Each row is a point. Each copy is the shape, with its points in the same order, stretched, turned, moved and blurred by noise. Some copies are also mirrored. Which?

Shape (8 x 2)
[[-37 -52]
 [ 15  14]
 [  1  11]
 [ 15  15]
 [ 10 -41]
 [ -3 -38]
 [ 15   6]
 [  2   8]]
Copy 1 (8 x 2)
[[ 73  -5]
 [-11   4]
 [ -2  -3]
 [-11   5]
 [ 43  19]
 [ 45  11]
 [ -3   8]
 [  0  -2]]
Copy 1 is: only turned
Copy 2 (8 x 2)
[[ 21  60]
 [ -5 -18]
 [ -9  -7]
 [ -8 -19]
 [ 33  20]
 [ 23  26]
 [ -1 -11]
 [ -8  -5]]
Copy 2 is: mirrored
Copy 3 (8 x 2)
[[ 29 -92]
 [-11  31]
 [ -4  20]
 [-12  35]
 [-12 -44]
 [ -5 -49]
 [-12  24]
 [ -4  15]]
Copy 3 is: mirrored

Shape (7 x 4)
[[ 11   0  21 -16]
 [-49  19 -12  40]
 [ 14 -15  52 -30]
 [ 19 -28  18 -22]
 [-36 -20  -7 -14]
 [-54  56  -1  10]
 [-24  27 -20   3]]
Copy 1 (7 x 4)
[[  7 -20  14   2]
 [ 18  30 -47  30]
 [ -2 -47  14 -19]
 [-15 -29  15  -3]
 [-14   1 -19  -6]
 [ 49  24 -18 -10]
 [ 14  23  -7   6]]
Copy 1 is: mirrored
Copy 2 (7 x 4)
[[  2  -1  27   2]
 [-17 -16 -16  56]
 [  6 -27  55  -2]
 [ 11 -18  26 -18]
 [ 24 -42   6  37]
 [-10  13   8  86]
 [  1  17  -6  39]]
Copy 2 is: mirrored

Shape (10 x 6)
[[ 30   6 -35 -25  -3 -28]
 [-21   7  40  46  41 -11]
 [ 26   7  -1  -5  23  -9]
 [ 15 -16 -13  -2  35 -24]
 [-21 -17  25  25  49   4]
 [-42  33 -17   7   0  14]
 [ 22  -3  10 -11  -4  -6]
 [ 44  -6 -10 -32  10  -3]
 [-11  36 -40  28 -22  33]
 [ 18 -15 -23  -9 -11 -14]]
Copy 1 (10 x 6)
[[  3 -53   3   0  -7 -44]
 [  9  65  -9 -47 -22  20]
 [ -7 -17 -10  -8 -32 -17]
 [ -2  -5 -33 -19 -10 -35]
 [  5  52 -46 -24 -11  14]
 [ 41 -11  12 -18  19  48]
 [ -3   2  10  17 -21 -24]
 [-14 -34 -12  24 -33 -34]
 [-17 -39  30 -10  33  53]
 [-12 -23   5  10  15 -34]]
Copy 1 is: only turned
Copy 2 (10 x 6)
[[ -6  34 -17   0 -31  16]
 [  9 -58  60  10  28  35]
 [  4  -9   3  31  -2  24]
 [ 14  -3  -4   5  21  61]
 [ 24 -56  24   5  49  45]
 [-60 -15  -6 -33   6 -30]
 [ 31 -17   4   5 -13  -8]
 [ 26   1 -21  26 -12  10]
 [-84  20   1  -3  24 -66]
 [ 17  18  -4 -12   4  -7]]
Copy 2 is: only turned
Copy 3 (10 x 6)
[[-19   0  39  14  32 -31]
 [-31 -60 -20 -27 -19   0]
 [-23 -19  -2  15  28 -17]
 [-43 -29  24  17   9 -11]
 [-45 -42  -7  -5 -23  18]
 [-53  19  31 -54   1   9]
 [ 14 -11  -2  21   6 -15]
 [ -2  -3   3  43  33 -19]
 [-55  56  10 -40   2 -27]
 [-13   6  28  20  -5 -26]]
Copy 3 is: mirrored

Shape (13 x 8)
[[-19  44   0 -22  24  25  36  28]
 [ 16   7  28   3 -26  21  18 -21]
 [ 30  -1  14  23 -38  -7  12  -2]
 [ 12  13 -31   7  12  50  40  20]
 [  3  44 -24  53  25  67  31  30]
 [  1 -20  31   1   3  -4  -2 -19]
 [ 25 -26  24  -6  -8   8 -19 -10]
 [ 24 -20  10  14 -10 -14  18 -47]
 [ 13  -2 -17 -28  -2 -11 -11 -25]
 [  3  -7 -23  35 -22  46  34  29]
 [  1 -34  22   0 -21   6  16 -35]
 [ -5  26 -27  17  40  23  48  53]
 [-39  13 -28 -14   9 -13 -13  -6]]
Copy 1 (13 x 8)
[[-23 -32  16   7  46  36  -7 -10]
 [  4  17  -7 -26   1  17  14  -5]
 [-17  17  -1 -36  -4 -11  21  -1]
 [  0 -18  39 -17  42  20  27 -24]
 [ -5  -7  72 -42  36  17  -6 -24]
 [ 10  13  -7   1 -40   5  12  -3]
 [  8  11   0 -12 -31  14  33  14]
 [ 26  11 -17 -17 -34 -23  23 -18]
 [ 21 -13  -8   6   1 -11  34  16]
 [-17  17  47 -24  29   8  29 -32]
 [ 20  26 -13   1 -29   3  26 -22]
 [-32 -40  46  -7  38  13   3 -30]
 [ 10  -4  15  31  13 -20   6   5]]
Copy 1 is: only turned
Copy 2 (13 x 8)
[[ 27  35 -42 -20  -6  41 -50 -49]
 [ 43 -53  -3  23  31  23 -12  20]
 [ 20 -51  22  18  20 -21 -32  22]
 [ 56  27  10 -17 -33  19 -12 -44]
 [ 48  -5  42 -48 -41  54 -32 -29]
 [-20 -42  -6  44  13  17   1  -2]
 [  6 -49 -11  35 -24  -4  17   9]
 [ -9 -58  21  24  46 -20  35  -5]
 [-13  -4 -35   0   9 -19  37  -2]
 [ 54  15  55  16 -33   9 -22 -20]
 [ 17 -36   9  47  32  12  25  -3]
 [ 16  41   1 -34 -32  20 -55 -72]
 [-38  48 -15 -12  19  18  13  -9]]
Copy 2 is: only turned
Copy 3 (13 x 8)
[[ 18 -14  58 -35 -18  16 -47 -18]
 [ -5   6 -19 -11 -23  18 -24  33]
 [ -7  -4 -50 -27   9   9  -3   8]
 [-27 -73  19 -45  -6  -1 -44 -26]
 [  9 -99  -4 -53 -15  37 -30 -32]
 [ 15  25   1  17 -26 -10  17  21]
 [ -3  24 -19   1 -38 -18 -11  10]
 [ -2 -13 -33   9   9 -12  18  50]
 [ 15  11  -5  15   8 -33 -31  15]
 [-50 -68   0 -39   8  17  -7 -45]
 [-22   8   2  26 -13  -5  17  26]
 [  4 -73  41 -65   3  -3 -18 -50]
 [ 35   6  30  42  25  -8   1 -22]]
Copy 3 is: mirrored
Copy 4 (13 x 8)
[[ 13  -2 -27   6  33   6  43 -21]
 [  1   5   2 -31 -11 -30   4 -38]
 [ -3 -32   6 -19 -35 -23  -1 -23]
 [ 25 -22 -66 -19  -2   1  18  -3]
 [ 48  -7 -63  -1 -30  31  28 -18]
 [  0  22  11  21   9 -28 -13  -5]
 [ -4   8   9  -5 -13 -33  -1  12]
 [-18  -2 -12  -5  -8 -23 -35 -25]
 [-29 -12  -2 -21  14  -7  -3  17]
 [ 52 -35 -45 -11 -15 -10   1   2]
 [ 12  11   0  -4  11 -46 -35 -18]
 [ 34 -31 -61  38  16  16  35  -1]
 [  9  -7   3  18  38  20  -8  31]]
Copy 4 is: only turned

Shape (14 x 9)
[[-18 -52 -13 -25  -4   5 -30  -3 -19]
 [ 30 -12 -13  25  24  30  -3 -11 -17]
 [-19  14 -19   1   7  23 -26 -11  64]
 [  5  11  38 -22 -14  22 -28  36  -4]
 [-18  -3   7   8  -3  49 -29 -17 103]
 [  3  11  55 -10   9  38 -27 -18 -21]
 [  8   9 -13 -16   2 -35  64  -1 -11]
 [-11   6   9 -16 -14  14 -27 -13 -26]
 [ 87 -29  -8 -13   1  30  -8  -8 -29]
 [-13  12  -7  12  13  41 -16  12  10]
 [-14  14  12 -26  53  12 -23  -8 -22]
 [-14 -62  -3  -8 -12  -4 -12 -10  27]
 [-21 -22  -7 -28 -12  47   8  31 -13]
 [  5  11 -19 -25   1  -7  48 -24   0]]
Copy 1 (14 x 9)
[[ -7 -41 -37  38  22  28  49 -14 -18]
 [ 18 -34  18  -7 -17 -34   2   7  -2]
 [-14  23  29 -25  -2  24   6 -25 -48]
 [  6  26 -42 -19  16   9  23 -14  -2]
 [  1  47  44 -34   3  35  36 -31 -80]
 [ 11  27 -28  -5  -4  17  44   8  12]
 [ 37 -23   3  28  21   8 -32   4 -12]
 [ -9   1 -25  -5  14  18  23   4  12]
 [ 28 -42  24  10   0 -58  13 -20  27]
 [  6  -3  -6 -37  -8   9   3   0 -21]
 [ -4  -5 -41  19 -24  31  22 -10  11]
 [  6 -21  -2  43  29  26  50 -18 -59]
 [ 33 -36 -46 -17  27  42  25  -4 -20]
 [ 32 -20  14  13  18  23 -16  -2  -9]]
Copy 1 is: only turned
Copy 2 (14 x 9)
[[  3  37   8 -17 -40  21  49 -18   2]
 [-42 -15 -23   8  36 -17  33  15  25]
 [  7   0 -59   8 -34 -29 -10  27 -15]
 [-40  -9  15 -41  -2  19  23 -56 -32]
 [ 36 -24 -96  -3 -26 -24  -1  33 -43]
 [-22 -40  48 -26  14   2  44 -18 -37]
 [ -3  21   3  32  17  -3 -24 -30  43]
 [-27   4  39   0 -20   5  36 -23 -15]
 [-92 -10 -11 -14  37  51  38  14  36]
 [-19 -18 -39   1  -2 -34  22  -3  -6]
 [-14 -14  28 -28 -20 -30  12  -6  23]
 [ 38  37 -22 -14 -31  10  30  -3 -24]
 [-16 -12 -26 -14 -15  17  37 -44   8]
 [  2  10 -13  47  -7   8 -21   1  33]]
Copy 2 is: mirrored
Copy 3 (14 x 9)
[[ -2  24  24  17  27 -10 -37  19  -5]
 [  6 -10 -33 -10  34  24  16  37  -2]
 [ 18  44  18   5 -24  -9  39  35  27]
 [ 18   3   6  34   1  -2   6 -26  10]
 [ 30  50  46   8 -17  11  68  43  41]
 [ 29 -17   0  17  36   2  17  -4  50]
 [-32   0 -23 -70 -19 -21   8 -29   1]
 [ 11  -7   5  17  17 -30  -8   2  17]
 [ 37 -18 -38 -21  81  14   7  24 -60]
 [ -3  17 -10  27  -7   6  21  24  18]
 [ 15  25 -25  16   7  -2 -12   0  44]
 [  0  25  44 -16  10   9  -3  25   7]
 [-40  36  11  33  15  -8  -5  -8 -14]
 [-18  12 -14 -56   3 -31  20 -14   2]]
Copy 3 is: mirrored
